Each point is reached from the start by the listed moves, each made 0, 1 or 2 times, or once backwards (-1), plus a little noise. Say if it took an odd or an even number of moves. Then give how often each move was made.

Moves:
(1): [0.06 0.10 0.06 0.07]
(2): [-0.19 -0.35  0.03  0.28]
(3): [-0.03  0.25  0.07 -0.08]
Start: [ 0.01  0.02 -0.05  0.23]
Points:
[-0.45 -0.54  0.01  0.63] => even (-1, 2, 1)
[-0.33 -0.32  0.14  0.78] => even (1, 2, 1)
[0.33 0.57 0.04 0.10] => odd (2, -1, 0)
[-0.28 -0.22  0.19  0.85] => odd (2, 2, 1)
[-0.02  0.26  0.01  0.14] => odd (0, 0, 1)

Moves:
(1): [ 0.02 -0.09  0.00 -0.23  0.02 -0.17 -0.21 -0.03 -0.12]
(2): [-0.22  0.03  0.05  0.20  0.16  0.04 -0.04 -0.04 -0.10]
(3): [ 0.10 -0.17  0.12  0.04 -0.10 -0.19 -0.25  0.08 -0.13]
(4): [-0.04 -0.01 -0.12  0.02  0.06  0.22  0.17  0.04  0.09]
(5): [-0.18  0.08  0.21 -0.09 -0.10 -0.19 -0.02  0.04 -0.03]
(6): [ 0.00  0.12  0.08 -0.04  0.09  0.24  0.02  0.07  0.15]
(7): [ 0.00 -0.14  0.21  0.00  0.01  0.18  0.20 -0.08 -0.02]
(8): [-0.08 -0.02  0.20 -0.13  0.11 -0.32 -0.24 -0.06  0.04]
Start: [ 0.08 -0.01  0.05 -0.09 -0.10 -0.01 -0.10 -0.03 -0.08]
Points:
[-0.73  0.35  1.48 -0.22  0.27  0.00  0.07 -0.20  0.26] => even (-1, 1, -1, -1, 2, 2, 2, 2)
[-0.27 -0.13  0.23 -0.35  0.50 -1.13 -1.42 -0.30 -0.46] => odd (2, 2, 0, -1, -1, 0, -1, 2)
[-0.49 -0.16 -0.19 -0.22  0.38 -0.58 -0.71 -0.14 -0.43] => odd (2, 2, 0, 2, 0, -1, -1, 1)
[-0.61  0.62  0.22  0.13  0.13  0.56  0.22  0.34  0.40] => odd (-1, 1, 0, 2, 2, 2, -1, 0)

Moves:
(1): [-0.11 -0.03 -0.16 -0.04 -0.06 -0.01 -0.08  0.13 -0.05  0.11 -0.04 -0.02]
(2): [ 0.05 -0.09  0.17  0.02 -0.01 -0.06 -0.01  0.00  0.13  0.13 -0.01 -0.10]
(3): [-0.11 -0.21 -0.04 -0.02  0.05  0.01 -0.07  0.08 -0.03  0.18  0.12 -0.08]
(4): [-0.05 -0.15 -0.16  0.12  0.24 -0.05  0.08  0.09  0.11  0.02  0.10 -0.09]
(5): [ 0.05 -0.23  0.04 -0.08  0.07  0.04 -0.08  0.07 -0.13  0.05  0.06 -0.18]
(6): [ 0.06 -0.01  0.08  0.00 -0.11  0.04  0.05  0.07 -0.04 -0.02  0.11 -0.02]
(7): [ 0.11  0.03 -0.01  0.10 -0.05  0.14  0.01 -0.04  0.04 -0.07 -0.12  0.17]
(8): [ 0.10  0.03 -0.28  0.28  0.11 -0.06  0.04 -0.17  0.20  0.07  0.03 -0.27]
(9): [ 0.01 -0.10 -0.29 -0.01 -0.01 -0.10 -0.14  0.05  0.27  0.01  0.04 -0.08]
(10): [ 0.01  0.01 -0.23 -0.09 -0.01 -0.02 -0.02  0.08 -0.01  0.07 -0.05  0.07]
(11): [-0.13  0.09 -0.19 -0.14  0.04  0.20 -0.24  0.19 -0.13  0.07  0.08  0.09]
(12): [ 0.08 -0.09  0.22  0.17  0.00 -0.14  0.05 -0.06 -0.11  0.00  0.03 -0.02]
Start: [ 0.12  0.10 -0.07  0.08 -0.10  0.01 -0.02 -0.14 -0.01 -0.10 -0.13 -0.13]
Points:
[ 0.08 -0.77 -1.01  0.87  0.52 -0.39  0.01  0.05  0.31  0.27  0.75 -1.39] => even (1, -1, 1, 2, 1, 2, -1, 2, 1, -1, 0, 1)
[-0.09 -0.95 -0.94  0.30  0.28  0.14 -0.68  0.58  0.70  0.53  0.16 -0.62] => even (2, 2, 1, 2, 1, 0, 2, 0, 2, -1, 1, 0)
[-0.27 -0.50 -0.96 -0.59  0.06  0.22 -1.01  0.92 -0.04  0.27  0.12 -0.38] => even (2, 1, -1, 1, 2, 0, 0, -1, 2, 0, 2, 0)
[ 0.21 -0.34 -0.76  0.89  0.37  0.09  0.09  0.19  0.10  0.52  0.32 -0.67] => even (1, 1, 1, 2, 0, 2, 1, 2, -1, 1, 1, 1)
[ 0.02 -0.21 -1.19  0.83  0.42  0.05 -0.27  0.28  0.54  0.71  0.24 -0.58] => odd (1, 2, 1, 2, -1, 1, 1, 2, 0, 1, 2, 1)
